Rows are points. Each copy is the shape, with its points in the same order, turned, moved and blurred by noise. Say if it was mirrored as well.

Shape (8 x 2):
[[-0.5  4.7]
 [ 2.1  3.7]
 [11.8 -6.9]
 [-0.6  2.3]
 [-3.6  4.9]
 [-1.1 -1.9]
 [ 1.5  2.2]
 [ 3.0 -3.3]]
Copy 1:
[[-1.5 -4.9]
 [ 1.2 -3.6]
 [ 9.1  8.4]
 [-1.6 -3.2]
 [-4.7 -5.9]
 [-2.3  1.4]
 [ 0.6 -2.5]
 [ 1.0  3.0]]
Copy 1 is: mirrored
Copy 2 (8 x 2):
[[  1.2   3.9]
 [  3.3   2.2]
 [  9.9 -10.9]
 [  0.7   1.8]
 [ -1.3   5.5]
 [ -1.0  -1.8]
 [  2.6   1.3]
 [  2.5  -4.4]]
Copy 2 is: only turned

Shape:
[[-3.1 -3.0 -8.5]
 [ 6.4 -2.7 -6.8]
 [ 6.4  1.1  3.3]
 [-5.4 -0.6  4.8]
 [ 6.2  0.1  2.9]
 [-8.8 -5.0  1.1]
 [ 2.4  0.8 -0.3]
 [ 1.5  0.8  3.3]
 [ 0.6  0.5 -4.8]]
Copy 1:
[[ 0.1 -2.4 -7.0]
 [ 5.6  5.1 -6.8]
 [ 2.8  8.2  3.8]
 [-5.7  1.3  3.9]
 [ 3.0  8.1  2.2]
 [-9.4 -0.8 -1.2]
 [ 2.7  3.6  0.4]
 [ 0.1  4.7  4.0]
 [ 2.9  0.4 -2.5]]
Copy 1 is: mirrored
Copy 2, 9 rows:
[[ 2.1  6.3  4.3]
 [ 9.3  3.4 -1.1]
 [ 5.5 -5.3 -5.8]
 [-6.0 -4.5  1.7]
 [ 3.3 -5.2 -4.4]
 [-5.5 -1.1  7.5]
 [ 2.4 -1.1 -3.4]
 [-1.6 -3.2 -3.5]
 [ 1.6  3.5 -0.2]]
Copy 2 is: mirrored

Shape, 11 rows:
[[ 8.9 -2.2  4.2 -2.3 -8.6 -6.6]
 [ 2.8  5.7 -5.5 -2.3  7.4  4.7]
 [ 0.8 -3.5 -3.9 -1.1 -4.4  1.8]
 [ 0.4 -1.5  2.3 -1.5 -2.8 -6.1]
 [-3.6  4.5 -4.2  0.0  3.8  1.0]
 [ 1.8  4.3 -6.1  1.4  3.8  2.7]
 [-2.5  4.1  0.4  2.1 -2.9  4.2]
 [-4.4 -0.5 -5.7  2.9  1.7  9.2]
 [-2.5  0.7  0.5  4.2  0.7  5.9]
 [ 0.6  2.6 -6.7 -4.5 -3.0  8.4]
 [ 1.4  5.9 -7.6  2.5  2.4 -0.4]]
Copy 1 (11 x 6):
[[ 8.3 -2.0  5.7 -3.2 -8.1 -2.3]
 [ 1.4  4.7 -5.3 -1.4 10.4  1.4]
 [ 0.9 -1.9 -3.9 -1.3 -3.6  4.4]
 [ 0.4 -1.4  1.4 -0.7 -4.2 -4.5]
 [-3.4  4.1 -5.6  1.6  4.1 -0.8]
 [ 2.1  3.4 -5.5  2.7  5.9  1.8]
 [-2.8  4.5  0.5  3.2  0.1  4.5]
 [-5.0  0.9 -6.5  3.1  4.5  8.9]
 [-4.2  0.8 -0.4  4.3  2.9  5.5]
 [-0.1  5.2 -6.0 -3.6  1.2  8.7]
 [ 3.2  5.2 -7.3  4.3  3.9 -0.3]]
Copy 1 is: only turned
Copy 2, 11 rows:
[[10.6 -1.9  0.3 -4.0 -9.9 -5.7]
 [ 1.5  7.3 -5.6 -1.2  7.2  2.5]
 [ 2.6 -2.9 -5.4  0.2 -3.5  3.4]
 [ 1.6 -2.1  1.2 -0.9 -4.5 -4.9]
 [-3.8  5.0 -4.0  1.3  2.7  0.7]
 [ 1.7  5.5 -6.2  2.2  3.9  1.9]
 [-1.3  4.5 -0.8  1.1 -4.3  4.8]
 [-2.4  1.6 -4.5  3.7  2.9 10.1]
 [-0.8  2.8  1.2  3.3 -0.7  6.3]
 [ 1.3  3.4 -8.9 -3.5 -1.2  8.1]
 [ 0.7  7.8 -7.5  4.0  1.2 -1.0]]
Copy 2 is: only turned
Copy 3 (11 x 6):
[[ 8.7 -4.6  1.7 -2.4 -6.5 -4.8]
 [ 0.8  4.7 -7.0  0.3  8.4  5.3]
 [ 0.0 -5.5 -5.5 -2.4 -2.3  2.7]
 [ 0.3 -2.8  1.2 -1.8 -1.5 -5.8]
 [-5.2  4.2 -5.9 -1.0  3.8  2.1]
 [-0.3  3.7 -8.1  2.0  3.9  4.1]
 [-3.4  2.2 -1.0 -0.9 -3.0  6.1]
 [-6.9 -2.2 -6.4  0.8  2.6 10.3]
 [-4.3  0.7 -0.2  1.5  0.3  7.6]
 [ 1.2 -0.1 -8.9 -6.3 -0.2 10.5]
 [-0.9  3.7 -9.4  2.5  2.3  1.1]]
Copy 3 is: only turned

Shape:
[[ -0.5  -5.8  -6.0  -1.3  -7.2   3.4  -1.0  -3.1]
 [  4.7   3.2   3.0  -2.4   0.5   3.7  -4.6   2.5]
 [ -1.0   5.1   2.9   6.4   3.9   4.1   5.8  -1.3]
 [  3.0  -0.8   1.0   3.8  -3.1   1.6   0.6  -9.8]
 [  1.3   0.8   3.1   8.5   2.4  -3.6   8.3   3.4]
 [ -4.8  -1.1   3.5  -5.2   2.1   2.4  -4.9   3.8]
 [ -1.0   2.1   2.7  -5.8   6.4   3.6  -6.5   3.4]
 [ -0.3  -7.2   1.7  -0.2  -6.9   1.9   3.8  -7.4]
 [ -2.7   4.4   2.7  -4.6  -0.8  -0.3  -5.0   0.1]
 [ -0.7   5.2   1.8  12.6   1.7  -1.9   7.2   1.3]
 [ -0.1  -0.4   2.3   1.0   4.4   0.9  -7.5  -0.1]
 [  1.1  -4.0  -3.6  -6.8  -1.5  -0.1   1.8 -12.1]]
Copy 1 (12 x 8):
[[  0.4  -5.0  -4.4  -0.8  -7.5   2.9  -1.1  -2.0]
 [  4.9   4.0   4.8  -0.2   2.0   3.3  -2.0   2.1]
 [ -0.7   3.9   0.0   9.7   5.0   3.1   6.9  -0.6]
 [  3.4  -1.5   1.7   7.5  -4.7   0.8   2.5  -7.4]
 [ -0.3  -1.5   0.7   9.2   4.5  -3.7   9.8   5.1]
 [ -5.3   1.5   4.6  -3.2   2.9   3.5  -3.2   1.6]
 [ -1.6   4.8   4.6  -3.8   7.1   2.7  -4.5   0.3]
 [ -0.8  -6.9   1.9   2.0  -7.8   2.4   5.0  -5.3]
 [ -2.4   6.2   4.9  -0.9  -1.4   1.1  -2.8   0.5]
 [ -1.1   2.5  -1.2  14.6   2.9  -2.0   8.4   4.2]
 [ -0.2   0.5   4.0   2.7   4.6   0.4  -5.5  -0.9]
 [  0.6  -1.6  -0.5  -3.2  -5.3  -1.6   3.0 -12.5]]
Copy 1 is: only turned
Copy 2 (12 x 8):
[[ -1.5  -7.6  -5.0  -3.6  -4.0   5.9  -0.9  -1.4]
 [  3.7   3.8   0.8  -1.1   2.0   1.9  -2.9   4.3]
 [ -1.6   3.0   3.2   7.7   4.4   3.7   6.7  -1.6]
 [  3.4  -3.9  -0.2   2.7  -0.3   2.5  -1.1  -8.2]
 [  0.2  -2.0   2.2   8.5   0.7  -3.1  10.0   1.8]
 [ -5.8   0.0   3.7  -5.8   2.5   0.3  -4.3   4.8]
 [ -2.5   3.2   2.1  -4.2   7.5   0.2  -5.5   6.3]
 [  1.1 -10.2   2.8  -3.6  -3.6   3.7   2.3  -5.9]
 [ -2.4   4.4   0.4  -3.6   0.4  -2.2  -3.5   0.3]
 [ -2.6   1.4   0.2  12.6   0.5  -0.8   9.1  -0.5]
 [ -1.1   0.3   1.6   1.9   4.7   0.1  -7.3   2.2]
 [  3.0  -6.9  -4.1  -7.9   4.1   1.6  -0.3  -9.0]]
Copy 2 is: only turned

Shape, 15 rows:
[[ 2.7  5.0 -2.5 -2.7  2.5  3.6  1.5 -6.4 -0.9  4.0  7.3]
 [ 6.6 -6.6  2.3 -4.2  1.8  2.2 -4.7  3.4 -3.4 -2.8 -0.9]
 [ 1.5 -7.9 -3.5  3.7  1.8  3.5  4.5 -7.7 -0.5 -0.6  2.6]
 [10.9  3.6  5.1  2.1 -9.5  1.4 -4.3  4.5  0.7 -2.8  0.2]
 [-0.3 -0.3 -4.7  6.3  2.5  5.8 13.0 -1.1  0.7  2.8 -5.7]
 [-3.7  3.0  8.0 -2.8 -6.2 -3.8  6.6  5.0 -1.3 -1.7 -6.5]
 [-5.8 -6.8 -5.8 -3.3 -0.3  2.7  7.1  1.4 -5.9 -4.3  1.8]
 [-8.1  3.1 -0.6  0.1  0.4 -0.4  2.2 -3.9  1.1 -6.4 -1.0]
 [ 1.9 -3.1  2.4  1.4 -1.1 -4.8  3.5  5.6  1.8 -1.5 -1.9]
 [ 4.5  0.9  1.1  0.0 -6.9  4.6 -0.6 -3.7  1.6  4.8 -4.6]
 [-3.6  1.4 -9.9  4.8  2.3  2.2 -2.3 -1.3  3.9 -0.6 -7.0]
 [-2.3 -3.7 -2.5 -4.8 -2.6 -7.1  1.6  5.0 -7.2 -1.1 -2.4]
 [-5.5 -4.3 -7.5  2.8  6.1  3.2  2.3  0.5 -3.4  6.6  1.3]
 [ 2.9 -2.3 -1.6 -5.2 -1.6 -0.6  1.9  6.3  5.6  4.7 -2.4]
 [ 2.8  6.0 -8.1  0.6  3.1  0.0 -1.8 -3.7  0.0  2.2 -3.8]]
Copy 1:
[[ -1.1   0.5  -3.8  -2.4   4.5   0.8   2.5  -4.9  -6.1   3.0   5.9]
 [  3.5  -5.9   3.9  -1.3   0.3   1.4  -8.3   6.3  -4.1  -1.4  -1.1]
 [  0.1  -1.8   2.5  -1.0  -2.6   3.4  -3.0  -4.3   4.6  -0.2   8.5]
 [  6.7   1.1  -2.1   4.3  -7.8   1.0  -0.5   5.0 -10.4  -3.5  -6.2]
 [ -0.2   6.6   2.1  -6.9  -4.2   7.8   4.7   0.3   8.3   5.1   2.5]
 [ -5.5   2.4   3.8  -4.7  -8.0  -4.7   2.5   3.8  -1.8   1.4 -11.4]
 [ -9.5  -1.6   0.7  -8.1  -4.8   0.9  -5.7   4.3   3.0   0.5   6.1]
 [ -9.9   4.2  -2.0  -1.8   0.3  -0.3  -2.0  -2.5   3.5  -3.1  -3.2]
 [  0.9   0.5   2.9  -1.1  -4.6  -4.5   0.1   7.0   2.7  -1.1  -2.8]
 [  4.4  -0.6  -2.1  -0.1  -6.1   3.4  -0.8  -3.7  -2.8   5.8  -4.5]
 [ -0.2   6.8  -6.8   0.0   2.1   4.2  -5.9   1.1   8.4   3.8  -2.0]
 [ -4.5   1.2   2.5  -5.0  -4.6  -7.9  -8.1   7.3  -0.9   3.6  -0.6]
 [ -4.9   1.0   0.1  -1.3   3.1   2.3  -2.5   3.5   6.0   9.8   7.4]
 [  4.3  -4.1  -3.9  -5.3  -1.6  -3.1   1.0   6.5   1.3   4.7  -3.5]
 [  2.9   7.6  -5.3  -2.6   4.4   1.1  -4.3  -1.4  -0.2   4.8   0.1]]
Copy 1 is: mirrored
Copy 2:
[[ 2.3  8.0  2.4 -2.9  2.1  4.1  0.7 -2.6  0.0  3.2  7.9]
 [ 6.8 -4.7  2.9 -6.6  1.6  1.0 -4.1  8.7 -3.4  1.1 -1.2]
 [ 5.0 -5.7 -0.3  6.6  1.5  2.8  2.3 -2.4 -0.8  3.8  3.7]
 [ 7.1  6.0  2.6 -0.1 -8.0  0.5 -4.0 11.1 -1.7 -5.0 -3.5]
 [-1.7  2.8 -3.9  9.1  5.5  3.2  8.2  2.2 -3.0  5.3 -3.5]
 [-9.0  1.1  4.4 -2.3 -2.2 -7.2  3.8  7.7 -3.6 -2.7 -7.6]
 [-5.0 -6.6 -5.8 -1.1  2.3  1.2  5.2  1.7 -6.3  0.5  5.8]
 [-7.4 -1.1 -2.6  0.6  2.5  0.0 -2.1 -3.4  1.6 -5.6 -1.1]
 [ 0.3 -1.2  0.7  2.8  1.0 -8.1 -0.3  8.2 -1.0  0.6 -0.7]
 [ 1.9  3.9  2.4  0.7 -6.7  3.1 -0.9  1.9 -2.1  4.4 -5.0]
 [-1.8  1.5 -9.6  4.7  3.7  0.9 -6.5 -0.7 -0.5  4.3 -4.3]
 [-2.4 -3.7 -1.6 -4.9  1.4 -8.9 -0.6  4.3 -8.8 -0.8  1.3]
 [-4.3 -0.3 -3.9  3.9  6.3  2.4 -2.4  1.4 -5.9  8.8  6.5]
 [ 0.5  2.5 -1.7 -3.5 -0.1 -4.8 -0.6  9.8  1.4  8.2 -2.0]
 [ 2.1  8.2 -5.4 -0.4  5.2  1.6 -5.0 -3.2 -3.7  2.7 -2.4]]
Copy 2 is: only turned

Shape, 18 rows:
[[ 0.3  0.8 -2.3  0.0  5.2  5.9  6.3  8.7 -2.3  1.0 -2.2  4.6]
 [-3.1  6.3 -1.5  2.0 -2.9 -0.5 -0.5 -7.7  1.1 -4.1  2.5 -3.9]
 [ 1.3  0.4 -0.7 -0.8 -2.7 -1.5 -2.1 -4.8  4.7 -1.5 -0.1 -0.7]
 [ 6.1  3.7 -0.7 10.4  0.3  5.2  0.5  6.6  4.6 -6.2 -1.5  0.1]
 [ 1.1  1.7  2.0 -3.9  4.3 -0.7  4.1  3.0  0.4 -1.7  3.4 -3.4]
 [-7.3 -1.1 -2.9 -0.7  2.8 -4.8 -0.5 -2.7 -1.2 -2.1  4.2  1.7]
 [-2.5 -3.2  3.3 -4.9  3.2  3.8 -0.8  6.0 -2.5 -2.7 -5.6 -0.2]
 [ 2.1  7.5  0.8  6.9  1.7  5.2 -1.5  6.3  8.2  1.8 -2.2 -0.3]
 [ 0.5 -1.2 -1.5 -1.1  4.2  6.1 -0.1  4.7 -8.0  5.5  0.2 -1.5]
 [ 3.1  3.2  2.4  6.6 -9.2  1.6  2.9  3.8  5.9 -1.4  0.7 -0.5]
 [ 5.9  0.7  6.4  4.8  3.5  5.4 -1.0  7.4 -0.5  2.7 -0.9  8.4]
 [ 0.3  3.2 -0.5 -1.7 -0.5  0.2 -3.1 -2.6  1.9 -5.4  7.5 -2.4]
 [-2.6  5.5 -1.4 -6.5  1.1  0.9  0.0 -1.7 -4.9 -4.4  0.0  1.5]
 [ 5.5 -3.4  9.9 11.5  7.1  5.8  4.7 -0.6  3.7  2.3 -4.0  3.2]
 [-1.0 -3.4 -5.9 -5.0  1.0 -0.6 -1.3 -7.2 -0.2 -5.2  3.7 -1.4]
 [-0.6  1.3 -0.7 -3.2  2.3  1.4  2.3  0.1 -5.7 -3.7  0.5  0.5]
 [ 8.5 -2.2  5.7  5.2  8.1  8.3  6.3  2.8  4.3  6.2 -5.6  8.0]
 [ 3.9  1.0 -1.9 -1.7  6.8 -3.7  0.7  4.0 -7.0  2.2 -3.9  1.0]]
Copy 1:
[[-0.7 -2.2 -3.4  7.5  1.0 -1.9  5.7  9.9 -5.7 -2.3  0.3  6.5]
 [ 2.5  7.3  1.6 -1.2  4.7  4.7 -1.3 -4.5 -1.2 -7.8  0.9  1.1]
 [ 3.7  0.2  3.8 -0.9  4.8  3.8 -2.2  0.6  2.8 -3.4 -0.6  1.3]
 [ 8.6  6.2  4.8  9.2  4.4 -1.5  3.3 10.3 -0.6 -6.1 -1.2  1.3]
 [-1.5  1.3  1.8  0.3  3.3  0.3  5.4  3.7 -1.3  0.6  5.9  2.2]
 [-2.7  1.6  1.2 -1.7 -1.8  7.4 -0.5  0.8 -7.1 -2.7  0.2 -0.8]
 [-3.8 -4.7  2.2 -1.7  4.3 -5.7  3.0  9.2 -4.5 -3.5 -1.6  2.8]
 [ 1.4  7.3  3.3  8.7  6.5  0.7  1.4  9.4  3.4 -2.9 -4.3  6.4]
 [-3.4 -1.3 -7.9  4.2  4.3 -4.7 -0.2  6.0 -5.2  1.0  1.9  1.4]
 [ 5.8  4.5  5.7  8.8 -0.8 -3.4  1.8  1.7  5.4 -5.6 -3.0  2.7]
 [ 3.6 -1.6  4.7 11.7  4.2 -4.9 -0.6  9.6 -6.0  3.4 -1.5  6.6]
 [ 2.2  5.6  3.9 -1.3  2.3  2.5 -2.8  1.6 -1.3 -4.7  6.7  0.2]
 [ 1.4  0.6 -1.4 -5.1  2.7  0.6  0.6  0.7 -6.5 -4.5  2.7  7.0]
 [ 1.5 -3.7  7.6 15.6 13.3  0.1  4.6  5.0 -4.8  0.4 -3.2  0.0]
 [ 1.5 -2.7 -0.3 -5.0  2.8  7.2 -2.2  1.3 -1.9 -6.2  5.7 -2.7]
 [ 1.5 -0.9 -1.7 -1.1  2.8 -0.5  3.0  2.4 -7.1 -3.9  2.9  2.8]
 [ 1.6 -7.2  3.2 16.6 10.4  0.3  4.0  9.4 -1.9  2.6 -1.7  7.3]
 [ 2.3 -1.6 -5.7 -1.0  4.3  0.5  3.9  6.4 -6.1  5.9 -1.3  2.7]]
Copy 1 is: mirrored
Copy 2:
[[  4.2  -1.9   4.2  -2.8   3.5   5.6   0.5   9.3  -0.5   3.8  -0.5   9.1]
 [  0.2   3.1  -0.5   5.5  -3.3   2.9   2.2  -5.5  -3.6  -5.8  -2.3   0.8]
 [  2.8   0.1   0.5   3.3  -2.8   0.4   0.4  -1.7   2.9  -4.5  -2.3  -1.5]
 [  9.4  -4.8  -3.1   2.4  -1.8   7.9  -5.2   6.3  -4.2  -2.2 -10.9   3.4]
 [  6.1   0.6   4.6  -1.5   4.8  -0.2   1.4   0.4  -4.1  -2.0   1.6   2.1]
 [ -3.9  -1.1   0.2   4.7   4.0  -2.5   1.8  -2.9   0.5  -3.6   1.0   6.4]
 [ -0.7  -3.8   7.3  -2.4  -0.7  -2.1  -3.7   8.3  -3.7   1.4   2.5   0.9]
 [  6.9   4.2  -3.0  -2.0   0.4   5.4  -6.3   6.0  -0.2  -1.6  -9.9   0.6]
 [  1.6   0.2  -0.9  -3.4   0.8   2.9  -0.5   4.9  -2.7   8.3   5.6   3.4]
 [  8.5  -1.9  -2.8  -3.1  -6.0   1.5   1.7  -0.6  -1.6  -2.6 -11.4   1.8]
 [  7.7  -2.2   3.1  -3.1  -1.5   2.3  -8.9   2.5   1.5   8.6  -5.8   6.6]
 [  4.7   0.2  -1.0   3.7  -0.9   1.6  -1.0  -5.5  -3.4  -5.8   2.7   2.5]
 [  0.7   5.0   7.1   4.9  -2.1   1.3   1.7   1.3  -3.1  -1.9   3.0   5.2]
 [  3.4  -7.8   4.6  -3.1   5.2   8.2  -7.3  -1.2   0.5   7.4 -11.8  -2.5]
 [  0.0  -3.4   1.3   7.4  -0.8   2.0   3.5  -3.0   1.3  -6.2   6.6   1.9]
 [  2.5   0.2   5.3   1.8  -0.7   1.3   2.5   1.5  -4.2   2.0   2.6   4.9]
 [  6.8  -5.2   6.5  -4.4   3.7   9.8  -6.3   3.5   6.3   9.4  -8.1   0.1]
 [  5.3   0.5   3.0   5.5   4.0  -2.2   1.8   5.6  -0.7   9.1   1.1   2.5]]
Copy 2 is: mirrored
Copy 3, 18 rows:
[[ -0.2   0.3  -8.2  -0.5   1.4   4.3   7.4   5.3   4.0  -4.8  -4.2   2.4]
 [ -5.1   7.5   3.9   1.4  -1.1   1.3  -3.9  -8.1   3.4   1.5  -2.0  -3.6]
 [ -0.7  -0.1   2.1  -0.3  -1.9   1.0  -6.3  -6.2   6.4   1.8  -0.1   1.1]
 [  0.6   1.3  -0.6   3.7  -5.1  10.0  -2.1   2.0   8.4 -10.5  -6.2  -2.8]
 [  2.3   5.2   1.7  -3.4   1.3   1.5   4.6  -0.2   5.0  -2.1   1.0   2.0]
 [ -1.3   6.6  -1.3   4.8   2.8  -6.4   0.0  -3.9   3.8   1.8   2.5   0.3]
 [ -3.3  -2.3  -1.2  -5.5   2.1  -4.0   3.0   2.5   1.5  -7.9  -1.4   4.7]
 [ -2.7   0.2   2.2   1.1  -1.4   6.7  -0.8   4.4  13.3  -3.1  -8.4  -2.7]
 [ -0.7   0.5  -5.0  -3.4   5.3   1.0   2.0   7.1  -2.9  -0.5  -2.0  -1.7]
 [ -5.7  -0.7   3.3   2.8  -8.6   8.8  -3.5   0.2   7.6  -1.9  -0.6   0.7]
 [  0.8  -3.4  -0.4   3.9   3.1   7.3  -0.7   8.7   2.8  -5.3  -6.6   7.4]
 [ -1.2   6.7   2.3   0.5   3.7   3.7  -3.9  -4.9   5.6  -1.5   2.9  -1.1]
 [ -4.3   9.2  -2.7  -2.7   3.3  -0.4  -1.1  -4.6   0.6  -1.4  -1.9   5.6]
 [  6.0  -9.3   5.7   9.0  -0.9   5.4   4.9   2.7   1.2  -5.6  -9.7   0.7]
 [  1.3   2.8  -3.2  -0.5   2.8  -2.7  -4.3 -10.6   2.6  -0.1   4.0  -0.3]
 [ -0.8   5.0  -3.2  -1.4   1.6   0.2   2.4  -2.8  -0.4  -2.8  -1.2   2.6]
 [  6.3  -9.8  -1.0   3.9   2.7   8.4   4.6   3.4   3.9  -2.4 -10.5   4.6]
 [  5.5   4.7  -4.2  -3.0  -0.6  -1.2   0.3   5.2   1.2  -1.6  -5.2   4.4]]
Copy 3 is: only turned
